Each row of a before or after table is a point. The points were changed in one or more steps. Then noise was added and the rows were shuffled. The steps act on how far a point lies along the listed directions, d1 being the first. What was done? A step turns or swaps two directions, mirrors them in a line or flattens them onto one, adds a multiple of one to another, or multiplies one. Angles are multiples of 10 degrees, from the lower direction toward the higher: turns from -170 to 170, lines from 10 to 170 but not 90. Use the fewest steps. Two steps may share a direction if one is a turn and the other turns, adds or multiplies; they go together, in the order done. Otherwise the lowest direction goes first.

Directions:
(1): [26 45 42]
(2): [ 29 -49  35]
(3): [ 55   4 -38]
Before:
[[  8 -15 -44]
 [-52 -11 -29]
 [-15 -41  29]
 [-17   7 -34]
 [-48 -25 -32]
 [ 28  17  88]
 [  0   8 -34]
 [ 86   5 -84]
 [  8  23 -32]]
After, 9 rows:
[[ -31  -13    9]
 [  -4  -60   -5]
 [-112   46   -4]
 [  69   62   13]
 [ -43  -10  -14]
 [ -36   -3   22]
 [ -23  -29    9]
 [ -11  -60  -20]
 [  33   -9  -40]]
Steps: turn d2 and d3 by 130 degrees

Directions:
(1): [-48   5 -38  -8  74  -1 -47  17]
(2): [ 68  12 -39  -4  35 -45  33  35]
Before (13 x 8):
[[ 11   3 -27  -7  13 -11  20   0]
 [ 30  -6  -9   1  15 -22  15  15]
 [ -7  -9  -3   0   5   0  -4  -4]
 [ 19   4  -9   1  18 -17  16   6]
 [-27  -1  -6 -13  12   8 -17  -1]
 [-16  11 -42  -8  70 -13 -32  18]
 [  1   0  -9 -11  -4   1   4   7]
 [-33   6 -17  -8  38  -7 -32  -2]
 [-15   0  -2   2  -2   7  -3  -9]
 [ 29   1   0   1 -12  -7  12   1]
 [-40  11 -30   3  38   0 -38  14]
 [-28   3  10   7   6  29 -31 -10]
 [-47  -7 -10  -9  50  14 -36  10]]
After:
[[-66  12 -42   0  65   4 -61  17]
 [-15 -10  -2   0   6   4  -8  -6]
 [ 73   2 -31  -1  36 -48  37  35]
 [ 56   4  -5   1 -13 -20  28   8]
 [ 39   8 -45  -9  31 -31  32  16]
 [-76  -3  29   7  -6  56 -58 -28]
 [-57   7 -26 -10  59  -3 -51  -1]
 [  7   1 -13 -12  -1  -2   7  11]
 [-89  -9 -13 -10  70  28 -66   6]
 [ 52  10 -28  -1  35 -38  32  22]
 [-53  -3  -2 -13  15  21 -33  -8]
 [-32  -2   6   2  -7  17 -11 -15]
 [-10  18 -77 -14 121 -33 -40  41]]
Steps: multiply d1 by 1.6; multiply d2 by 2.5

Directions:
(1): [-53 -29  18  17 -30   8 -28  66 -52  57  -3]
(2): [-12 -37   2 -39 -57  19  41  48  61 -30  35]
(3): [ 12 -33 -22  60  25  14 -50  45  12 -72 -17]
(4): [-31 -88 -13  -6  41 -46  23 -24  27  22 -38]
Before, 8 rows:
[[ 33  26  -3  -4  15   8  -5   2  25 -44   4]
 [ 28 -22 -17  10   3  19  -6  13  58 -84   7]
 [-13  -9   5  -1   8   3   8  -8  -7  27  -8]
 [ -4   4  -2  12  16 -20 -28  -6 -23  25 -18]
 [  7  -6 -17  -1  38 -14 -24 -40 -26   8 -23]
 [ 10  -7  -7  19   8   3 -22   7  -8 -18  -1]
 [  7   3   6  18  25 -27 -12 -19 -18  17  -8]
 [ -7 -33  -1  -4   5   0   3   4  22  10   7]]
After:
[[   2  -17   -9  -61  -13   -6   35  -33   27    3   15]
 [  74   61  -19    4   74  -20    1 -119   16  -41  -21]
 [ -25  -15    9  -26  -36  -10    2   26   -2   42   10]
 [  68   67   -9  -16   44   -5   11  -65   33  -48    1]
 [  -4  -14   13  -21  -18  -21   26    0   19   18   20]
 [   4   12    2  -10    1   -5    1  -25  -19   21    6]
 [  -7  -30   -1    9   19   -4  -12    0    4   22    0]
 [ -25  -30    3   -2  -10   14    4   22    5   18    1]]
Steps: multiply d1 by 2.5; add -0.3 times d4 to d2; turn d2 and d3 by 130 degrees

Directions:
(1): [-31 -30 111 -42 -18 -10  24  24  -7 -52  16 -47 -48  -1 -37  13   0 -20]
(2): [  8 -29  56  -2 -29  11  39 -97  47  34 -23  33  -7  29  53  28  20  32]
Before (12 x 18):
[[  7   2 -24   6  -1  -1  -4 -16   7  11   1  15   8   7  11  -3  -1   6]
 [  4   1 -17  11   8  -2 -14  -8   5  15  -7   1   4  -1   1  -4  -3   0]
 [  5   9 -22  13  -3  -2   3 -10   8  15   0  10   8   2  12   3  -1   8]
 [  5  -4  -4   4   0   2   6 -24  16  10  -4  17  -2   5  10  -5   2   7]
 [  9   6 -26  12   0   1   1 -16   6  24  -8  16   9   1  21   1   4  10]
 [ -5  -3  26 -11  -3  -3   3   0   3  -9   3  -5 -10   1  -2  10   3   1]
 [ -5   4   6  -4   5  -9 -10  47 -14 -18  12 -29 -11 -16 -23  -6  -4 -12]
 [  2  -6  22  -2  -3   6   6 -12   8   4   2   3  -6   1   7   3   0   4]
 [  6   7 -26   2   0   7  -1 -23  10  18  -1  17  13   2  16   1   5  10]
 [  6   7 -24  10   6   5 -10  17 -11   2  -4  -8   7  -4  -2  -5  -3   1]
 [  7  -6 -14  10   6   6   4 -19   7  16  -6  15   9   1  15   2   1  12]
 [  7   5 -27  11   0   4   1  -7  12  18  -1  10  11   4   3  -5   3   2]]
After (12 x 18):
[[ 10 -13   9   6 -10   7  19 -62  34  27 -14  33  -1  16  32   5   9  21]
 [  7   5 -29  15  10  -1 -17  -8   5  20  -8   5   9  -2   4  -5  -4   2]
 [ 12   1 -30  11  -3   2  -1 -34  16  23  -4  26  13  11  24   0   2  13]
 [  6  20 -53  14  18   2 -26  50 -27  -6   3 -16  13 -15 -18 -16 -10  -9]
 [ -8 -10  46 -16  -9  -3  11  -9   8 -11   2  -6 -16   5   0  15   5   2]
 [ 11   7 -39  17   1   6   1 -16  16  28  -5  19  17   6  12  -5   4   7]
 [-14  21 -20  -7  24 -19 -35 121 -49 -50  30 -60 -12 -37 -66 -25 -19 -38]
 [  3 -16  45  -5 -13   9  19 -41  22  12  -4  11 -10  10  22  12   6  13]
 [ 10   9 -29  18  -5   1   5 -26  16  26  -5  20  13   6  23   5   2  15]
 [ 13 -11 -10  14  -1  11  13 -51  22  32 -14  31  13  10  35   9   7  24]
 [ 13   4 -29   8  -5  11   6 -53  23  36 -10  34  19  10  36   6  10  22]
 [ 16   4 -31  19  -4   6   7 -44  19  41 -16  32  16   8  40   5   9  21]]
Steps: multiply d1 by 1.6; multiply d2 by 3

Directions:
(1): [ 62 -14   0   4 -25  -2  41 -36 -33 -19   8  -1 -99 -70  32 -37 -37 -78
 -23 -27 -13  -4  26  -7]
(2): [ 44  78 -23 -29 -27 -25  88   6 -42   0  43  48  56 -19 -68 -29  21   8
  21  11 -27  21  -3   3]
Before:
[[-30  38 -14 -25  -1 -12  -3  25   7  17  11  31 109  55 -43  20  43  61
    5  33 -17  -2 -29   5]
 [-83 -12  -7  -3  29  14 -83  55  33  18 -41  -3  86  85 -20  43  39  90
   12  25  12 -10 -25  25]
 [ 18  26 -27   0 -21 -10  53  20 -20  -6  25  13   6 -22 -19 -31   9 -20
   -4  -5  -7   5   8   6]
 [-10 -51  10  18  16  10 -37 -13  12   3 -39 -31 -56   1  61  16 -26 -33
  -24 -18   7 -23   3   3]
 [-19  -6   5  -1   8  -8 -11 -10  13  14 -15   8  10  19  -4   7   3  16
    3  19  19 -20   3  -3]
 [  8  15  -3 -11 -15  -7  31  -7  -8 -11  20  14   7   7  -4 -27  -3 -14
   14  -3  -1   8   6 -20]
 [-60 -94  19  30  20  19 -96 -10  48 -15 -46 -50 -44  18  55  21  -7   5
  -11 -13  21 -20   4 -17]
 [ 31  16   0  -9  -6 -14  35  -4 -18 -20  21   4  -9 -27 -19 -28  -8 -22
   -6  -4 -26 -10  -3   1]
 [ 34  25 -14 -10 -10   5  30   5 -24  -2  13  11   2 -24 -17  -4   5  -1
   11  -3  -3  -8  14   3]
 [ 20   8   3  11 -13  -9  17  -3   0   9  -6   1  -6   2 -13 -14  -4 -14
    8   6  -1   3  13  -1]
 [ 18  29 -30  -5   9  -6  18   9 -11 -11  33  20  14 -18 -23 -14  11  -1
   -5   7 -17   2 -14  -2]
 [ 19  -4   1   9  -4  -6  11  -2  11 -16  -9   4 -43  -9  13  -4 -20 -19
  -21 -22   7   6   7  -3]
 [-31 -13   1   2  15  18 -33  21  18  19 -10 -14  17  10   0  19  14  24
   13   3  15  -6  -5   1]]
After, 13 rows:
[[  10   32  -10   -6   -4  -14   29   16   10   -8    9   24   18   12
   -29   -2    5   17   -7  -12    2   18   -3    1]
 [  35    8   -8   -5  -10    8   22   -1  -22   -6    9    1  -23  -34
     0   -2   -2  -15    8   -7    0  -14   19   -2]
 [ -70  -86   14   23   28   32 -121   23   38    2  -65  -47  -39   44
    62   37   -7   18  -23   -6   24  -29    0   18]
 [ -14  -16    8    5    7   -6  -13  -13   15   12  -18    8   -4   15
     6    8   -4    5   -1   15   18  -19    6   -5]
 [  32   16    2   -7   -4  -15   39   -3  -20  -22   20    1  -13  -28
   -18  -29  -11  -22   -7   -4  -25   -7   -8    0]
 [   9    2    2   -7  -13   -5   22  -13  -11  -17   15    9  -11   -2
     9  -31   -9  -22   10   -9    0    2   11  -22]
 [ -11  -76   15   15    4   18  -60  -27   22   -2  -33  -29  -75   -8
    72   11  -24  -42  -46  -13   -1  -34    5   -8]
 [ -29   28  -13  -10   19  -14    3   25    4   20   -5   12   83   44
   -29   23   23   44   18   16   -2    1  -25   11]
 [  23   -1  -22    1    8    1    4   -1   -8  -18   21    4  -38  -36
     8  -17   -1  -30  -17   -5  -10   -9   -3   -3]
 [ -28  -24    5    6   15   23  -38   16   17   18  -13  -19   -1    5
    10   22    7   12    9   -1   17   -7   -1   -1]
 [  19    9    3    6  -15   -9   18   -6    0   10   -9    1   -5    4
   -14  -13   -4  -13    5    8   -5    6   14   -2]
 [ -79  -14   -2   -3   22   -3  -55   27   40    3  -16   -3   99   67
   -34   29   43   84   28   20    8    1  -23   -6]
 [  23    6  -21    6  -21   -4   43    8  -16  -12   17    1  -29  -35
     7  -33   -4  -36  -14  -15   -3    2   13    7]]
Steps: swap d1 and d2

Directions:
(1): [ 61  43 -34  -5   7  74 -40 -33 -57 -39  62 -28  39  -3 -10  27  -9  20
   5  -1 -95  49 -77  -4  28   6  25 -22 -83 -17   9 -19   4 -22 -79 -64
  30 -36  23 -44 -74 -57  26  40  59  55  49  10  59 -11 -15   5 -19  -6
   9  21   5   3  -3  19  -8  15   2 -11]
(2): [ 27 -20  45  31 -21 -45  15 -67 -16  15 -20   7  31   2  18 -31  29 -29
   3  51  24  43 -97  92   3  -6 -23  38 -21  17 -34  -4 -53  14 -18  29
 -53  19   6  -4   5  14  53   4  61  34  -2 -97 -41 -30  75 -76   6 -53
 -27  -3 -33 -20  42   8 -65 -45 -18   6]
(3): [ 25 -30 -36 -50  51  14 -21  40 -31 -43 -74  15  42  45 -25  22  16  36
  -3  -1 -14 -13  16  18  27  72 -15 -71 -28  -8 -53  -4  13  34  48  39
 -69 -14  31 -14 -47  -1  29 -19 -18 -49  39   2 -50 -52 -24 -21 -73 -40
 -68 -35  21 -45  44  39  76 -29  58  19]
(4): [  5 -74   1   8  39  33   5  52 -44 121 -69 -57 -43   9 -17 -14  18 -28
 -35 -16  13 -31 -21 -33   5  -1 -14 -35 -27  54   2 -38   3 -21 -31 -50
 -33  -6  24 -50 -18 -13 -10 -85 -31  49 -28 -46  74  19   8   5  35 -59
  65 -30 -46 -37  -6 -22  10  12  29  48]
(5): [ -68  -36   -4   15   24   -6   -5   15   10   22   16   82  -33   49
    4  -46   53    0   10   16  -73   -3  -21    9   60   -1 -113   47
  -27  -65  -66    3   -1   57  -17  -12  -24   42   31  -32    2   25
   15   30   23   -3  -28   76   23  -16   10   12   54   17   95  -10
   42   14   12   49   46   -5  -26  -18]
(6): [-15 -50 -59 -31  52 -30  -2 -41   5  36  20  73   1  -1   7   5 -64  70
 -47  -2 -12  40 -66 -18 -50   0  24  -6  69  30 -25 -14  -5 -12 -74  -5
 -57 -24  -4 -25  54  19 -22  30 -71  68 -36 -29 -19   3   2  11 -23  83
 -36  37  -3 -26 -33  91  24  13  19   9]
Before (10 x 64):
[[-10  -1  34  -3 -10  20  -8 -12   5   5 -10   7 -13  12  -1  -1   7  -1
    3  10 -11   4 -28  25   7  13 -15   9 -20 -19 -11  20  13   1 -13  17
    4  21  15  -9 -23  -1  26   9  22   1  -3   3 -19 -14 -14 -23  -2  -9
   12  -8  -5   1   4   4  10   1  -1 -24]
 [ 26 -36 -22 -23  41  24  -8   4 -35  17 -31  -7  21  -4 -15  13  -5  25
  -22   6 -12  12 -42  11   2  19  -3 -54  -9  28 -20 -27  -5  -1 -38 -18
  -52 -26  22 -34 -17  -6   2 -15 -33  31  16 -33  16  -9  -5  -9 -29  -9
  -13   0 -20 -40  15  31  17  -1  26  24]
 [  6 -16 -44 -55  41 -32   3  25  22 -19 -34  27  13  -7  -3  34 -69  61
  -31 -34  24 -31  68 -24 -46  27  63 -57  80  27   1   2  34  -1  35  43
  -39 -25 -18  18  42  17 -52 -27 -94 -26  -4 -17 -57  -2 -21  34 -82  47
  -78   7 -12 -21 -31  25  63   5  69  34]
 [ 28  36  24  33 -39  17 -11 -13 -21 -17  29 -43  -1 -25  -3 -11  -7 -26
   10   6  -5  13 -15  14  -2 -24  25   9 -23 -17  40   6 -10 -22  -5 -10
   38  17 -10  22 -31 -26 -11 -11  42  -8  16 -15  41   1  10 -10   3 -38
   19  19 -13  21  -6 -57 -64  -1 -31   2]
 [  6   1 -14  -3  10  24   4  22 -10   5   9  -2 -11   8   4  -5  12   4
   14 -10 -14 -17  26 -17   1  -2 -19   2 -17 -20   1  13  14  13  -3 -12
    1   6  16   1 -24 -15  -8   8  -6 -22  -2  38  11  10 -22  12  15  -1
    9  -3   9  14  -1 -13  32   1  13 -12]
 [-28 -22 -37 -26  19 -22   8  19  35   1   1  38 -11 -10   1  17 -51  36
  -21 -14  56 -15  30 -49 -55  -5  39 -17  99  31  10  12  12  -7  24  17
   -2 -18 -21  27  49  18 -38  13 -90 -16 -21   9 -14  18 -28  31 -16  81
  -31   7   3  14 -27  39  40  13  12   2]
 [-12  55 -29 -17 -12   1  -7  -6   2 -74  38 -24  -8 -23   2  34  -9  28
   12 -21  -5 -21  33 -36 -17   0  27  -5  -1 -24  15  15  34  -7  16   2
   41  -9 -32  33   7 -10  -8  19   5 -43  37  30 -11  11 -32  31 -32  13
  -23  26  11  17 -14 -14   7   2  -4 -13]
 [-12 -13 -61 -73  26  -1  16  40  11 -25 -30   6  21 -14 -29  42 -38  49
  -19 -41  46 -12  57 -29 -39  33  53 -68  56  22   8   1  11 -11  43  32
  -12 -36  -5  39  19  17 -36 -27 -92 -48   5  20 -49   6 -69  14 -79  39
  -74  13  11 -34  -6  33  64  -9  43  14]
 [-25 -29  -8 -33  23 -33  -3  38  13  29 -63   8 -22  11  -4 -10 -20  22
  -35 -26  64 -40  61 -14 -37  23   9 -32  49  17  -2  -3  17   0  42  35
  -40 -15 -14   7  13  32 -31 -37 -67 -22 -17 -20 -53   1  -5  18 -27   6
  -36 -18  16 -33   5   5  43   8  22  32]
 [  9  -6 -38 -42  21   5  -4  44  14   5 -33 -10 -10 -10  -6  43 -54  32
  -32 -34  33 -44  52 -68 -32  27  48 -51  50  19  10  -1  29 -15  23  13
  -13 -40  -5  11   8  -8 -33 -35 -86  -3   1  21   2   9 -62  40 -29  23
  -21  -8   9  -1 -47  12  46  24  47  35]]
After:
[[  23   76   44   43  -74   14   -9   -6   -1  -58   43  -60    1  -37
     2   -9    5  -46   36    6   16    0   35   13    0  -30   31   24
   -17  -41   60   27   -3  -21   38    9   77   25  -30   52  -33  -27
   -15    0   63  -53   24   10   28    9    2   -9    6  -40   13   17
    -2   44    0  -90  -74   -3  -48  -15]
 [ -24  -42  -60  -78   37  -47   25   -4   24  -21  -36   73   41    2
   -16   23  -32   66  -27   -8   53   15    0   22  -44   40   24  -38
    76   15  -40   10  -17   16   34   67  -72  -18   -4   35   47   48
    -9    2  -88  -36   -9  -15 -107  -22  -31  -22  -86   53 -107   18
    16  -51   13   90   60  -36   37    7]
 [  22  -39  -42  -43   52    8   -6   -5  -25    1  -21   18   27   -4
   -13   25  -35   58  -34    0   -8   25  -40    7  -16   26   15  -62
    23   32  -22  -24    1    3  -42   -2  -63  -37   16  -28    7    3
    -5    4  -64   27    9  -31   -9  -12  -19   -3  -50   26  -51   11
    -8  -42    3   55   34    1   38   26]
 [  -7   63    0   -6  -36  -28   -1  -34   11  -90   36  -15    8  -24
     8   26    4   15   26    1   15  -12   18    7  -14   -2   16   19
    -1  -30    3   23   15    4   33   28   31   -1  -36   46   10    3
    13   31   30  -53   41   11  -45    0   -7    1  -35   -1  -43   26
    12   18    6  -21  -22  -21  -19  -20]
 [   3  -30  -25  -38   24  -47    4   -7   24    9  -37   38   14   -2
    11   20  -47   37  -33    2   44  -10  -10  -12  -38   25   26  -19
    67   16  -34    2   -4    3    7   47  -64  -21   -7   15   39   21
    -3  -11  -70   16  -17  -23  -50  -19  -17   -2  -34   25  -49   -2
     4  -13  -26   53   25   -3   35   29]
 [  22    3   -1    5    3   25    4   13  -22    7   -2  -21   -1    7
     3   -7   28  -13   18   -2  -13  -13   10    3    8    3  -22    3
   -35  -10    3    7    6   12   -4  -14   -4   10   18   -6  -34  -20
     6   -2   14  -19    1   14   11    1   -4   -6   15  -32    8  -12
    -4    8    9  -27   15   -7   10   -6]
 [ -42  -65  -16  -34   45  -45   -1   30    5   56  -72   43  -24   28
    -1  -31   -8   28  -46  -11   51  -34   22    3  -23   28  -28  -24
    50   18  -41  -13    8   16   27   37  -79   -4    1  -16   22   46
   -22  -33  -72   -2  -33  -27  -60  -14   11    9  -15    3  -17  -24
    17  -45   14   41   59   -3   21   34]
 [ -15  -55  -55  -62   65  -82   15  -17   33   -8  -36  100   24    9
    10   10  -75   93  -48   -2   19    5    9   20  -57   35   32  -33
   118   23  -48    4   13   24   13   73 -106  -14  -12   11   84   50
   -37    8 -107   -2  -32  -50 -113  -30    9    5  -92   77 -108   16
    -8  -40  -18   99   70  -17   62   33]
 [  -2   -1   29   -5   -7   36  -12    3    0    7  -14   -9  -13   12
    -4    6    8   -8    2    2  -14   -2  -18   12   13   13   -6   -1
   -30  -20    1   14   21   -3  -10    6   11   17   14  -12  -35   -9
    21    2   19    0    4   11   -9   -7  -22  -15    1  -19   15   -9
    -7    4    4   -5   17    7    1  -20]
 [ -44  -68  -44  -21   41  -56   13  -26   36   37    7   98   -6    1
    13   -5  -60   61  -38    9   50   18  -45  -17  -68   -8   12    6
   123   39  -33    6  -17    7  -20   25  -60  -11  -10    8   78   40
   -27   35  -99   23  -45  -28  -35    6   11    6  -15  101  -35   18
    -3   -6  -21  100   34   -1    6    8]]
Steps: turn d1 and d5 by -30 degrees; add 1 times d5 to d4; multiply d2 by 0; multiply d3 by 1.3; multiply d6 by 2
